Each row of a before or after table is a point. The points were changed in one or more steps. Then noise was added and the rows were shuffled. The steps act on columns, c1 being the first. Write out the steps. A step turns or swaps two columns, mirrors them in a line or flattens them onto one, adds a multiple of one to another, or multiplies or shifts one. Angles are multiples of 10 degrees, from the lower column toward the higher: turns from -170 to 170, lines from 10 to 170 but not 90. Use the fewest steps. Two steps may share a column if one is a turn and the other turns, adds or multiplies; they go together, in the order done. Otherwise the lowest column goes first.
In the rows, 128 means zero.

Before (8 x 3):
[[125  76 162]
 [162 154 104]
 [137 143 118]
 [143  98 168]
 [ 61 104 134]
 [ 93 134 133]
 [170 112 176]
 [127 100 182]]
After (8 x 3):
[[128 110  58]
 [140 105  85]
 [116 138 133]
 [154  89 101]
 [157 121  85]
 [ 86 126 125]
 [184 144 161]
 [154 154 143]]
Steps: turn c1 and c3 by -140 degrees; add 0.7 times c1 to c2

Before (12 x 6):
[[163 145 124 117 138 126]
 [105 125 135 149 133  77]
 [149  92 173  95 124 156]
 [163 131 129 118  68 136]
 [108 125 108 140 118  95]
 [138 112 144 103 121 181]
 [106 148  91 125 133  86]
 [174  79 134 110 111 145]
 [ 93 118  85 163 121  80]
 [147 106 139 132  86 145]
 [141 117 103 169  85 104]
 [158 155 139 131 153 154]]
After (12 x 6):
[[108 125  77 143 141  97]
 [174  79 203 115 104 130]
 [ 94 117  33 166 154  87]
 [162 131 181 136  78  96]
 [138 112 159 105  90 165]
 [106 149  57 123 159  99]
 [157 154 184 124 130 163]
 [146 107 167 145  85 114]
 [140 118 122 183 111  81]
 [162 146 176 115 137 133]
 [105 125 100 147 164  93]
 [149  91 205  96 107 147]]
Steps: add 1.5 times c1 to c3; add -0.3 times c5 to c4; turn c5 and c6 by 40 degrees

Before (12 x 8):
[[118 167 137 143 114 161 149 150]
 [156  77 119 138 127 116 101 161]
 [101 124 100 106 227 107 161 179]
 [182 116  59 124 141 152 141 114]
 [128 119 146 141 141  68 132 115]
 [105 203 158 106 113 148 186 144]
 [149 107 114 121 125 148  92  98]
 [162 126 131 102 145  64 140 175]
 [139 122 127 159 105 152 120 123]
 [132 146  91 130 108 110 144 156]
 [114 182 151 140 165 169 203 150]
 [135  80  99  97 147 102 167 123]]
After (12 x 8):
[[138  83 126 159 105 151 120 126]
 [137 103  92 128 117 111 143  95]
 [125 125 139 142 123 162 154 101]
 [148  36 120 136 137 116  91  97]
 [127 163 158 106 117 149 190 109]
 [139 143 151 140 170 172 202 120]
 [113  83  98 104 237 105 166 114]
 [132  81 146 142 136  67 130 145]
 [163  87 131 104 161  64 128  92]
 [182  80  57 124 137 153 120 144]
 [149  41  98  96 144 100 162 137]
 [135  64 114 121 114 146  86 157]]
Steps: turn c1 and c7 by -20 degrees; shift c2 by -40; mirror c5 and c8 in the line at 10 degrees

Before (11 x 11):
[[117 171 114 117  88 106 177 106 149 169 132]
 [141  45 111  78 154 176 125 158 110 102 112]
 [ 99  90 114 134 148 133 123 158 109  88 143]
 [134 110  87 149 184 173  85 146  99 105  85]
 [102 108 135 147 134 161 152 123 154 158 130]
 [141 131 133 144 100  95 140 159 131 199 123]
 [121 130  97 148  74 160 131 121 133 158 150]
 [156 122  99 145 128 134 162 126 156 147 165]
 [151 118 159 153  93  84 134  89 126 162 124]
 [128  85 112 140 126 146 125 162 159  77  96]
 [176 154 204 190  80  83 182 142  79 143  95]]
After (11 x 11):
[[110 161 160  81 141 134 118 119 128 137 153]
 [137 134 129  78 139 188  85 160 130 136  69]
 [127 139  97  48 180  99 183 108 127 136 171]
 [163 159 110  82 150 148 135 131 138  97 159]
 [147 115 113  95 162  34 115  88 133 143 152]
 [119 126 141  92  59 204 103 146 127 163  93]
 [150 138 146 130 191  58 173 142 140 167 129]
 [133 158 154  14 116 203  44 163 127 135 100]
 [ 95 150 122  76 116 175  90 156 121  98  94]
 [123 103 131  85 182 171 132 113 125 112 159]
 [143 117 106  88 155 133 129 160 130 159 185]]
Steps: flatten c1 and c9 onto the line at 20 degrees; turn c2 and c7 by 70 degrees; turn c2 and c5 by -150 degrees; turn c3 and c6 by -50 degrees; add 1 times c8 to c6; shift c4 by -60; turn c10 and c11 by 70 degrees

Before (12 x 14):
[[145 129 128 140  98 123 162 117 161  85  93 157 110 133]
 [114 161 159  73 120 103 128 117 106 150 107 173 127 137]
 [165 124 168 146 118 116 150 108 107 114 111 131 129 122]
 [124 104 164 105 145 145 170 120 150 151 135 159  99 134]
 [108  99 117 117 100 174 134 107 144 143 147 159 127 100]
 [130 163 117  74 151 125 156  96 131 117 132 136 102  90]
 [149  93 103 143  93 134 163 138 130 158 153 126 162 137]
 [120 131 148  89 154 124 131 132 147  85 108 107 156  97]
 [122  92  99 119 139 112 119 161 112 158 130 180 105 157]
 [159 101 131  89 141 119 117 116 111 147 132 137 146 156]
 [151 113 163 115 129 115 136  97 161  89 148 132 165  89]
 [148 128 162 101 124 154 159 145 118 115  87 186 124  95]]
After (12 x 14):
[[122 124 134  82 151 125 154 103 153 100 126 148 122  90]
 [160 128 119 126 120 166 162 145 125 106 224 194 117  93]
 [ 95 126 150 130  97 116 165 132 101 163 158 125 142 140]
 [122 127 109 108 145 166 170 115 163 140 110 166 140 134]
 [146 131 110 101 154 136 131 132 106  75 125 117 160 101]
 [116 125 121  93 142 122 116 115 103 135 210 152 120 154]
 [153 130  86  90 123 128 129 120 118 130 112 191 110 136]
 [127 135 141 125 140  95 118 154 145 152 110 184 106 157]
 [156 125 121 165  97 124 157 116 155  93 214 145 152 132]
 [102 126  92 133 129 140 136  94 105  84 173 134 170  85]
 [131 121  92 153 117 143 153 107 121 117 253 128 108 121]
 [114 121 165 124 101 156 132 101 141 139  52 165 141 101]]
Steps: turn c1 and c11 by 110 degrees; multiply c11 by 3; flatten c2 and c8 onto the line at 80 degrees; mirror c3 and c6 in the line at 70 degrees; turn c4 and c10 by 20 degrees; turn c4 and c12 by -20 degrees; turn c9 and c13 by 70 degrees
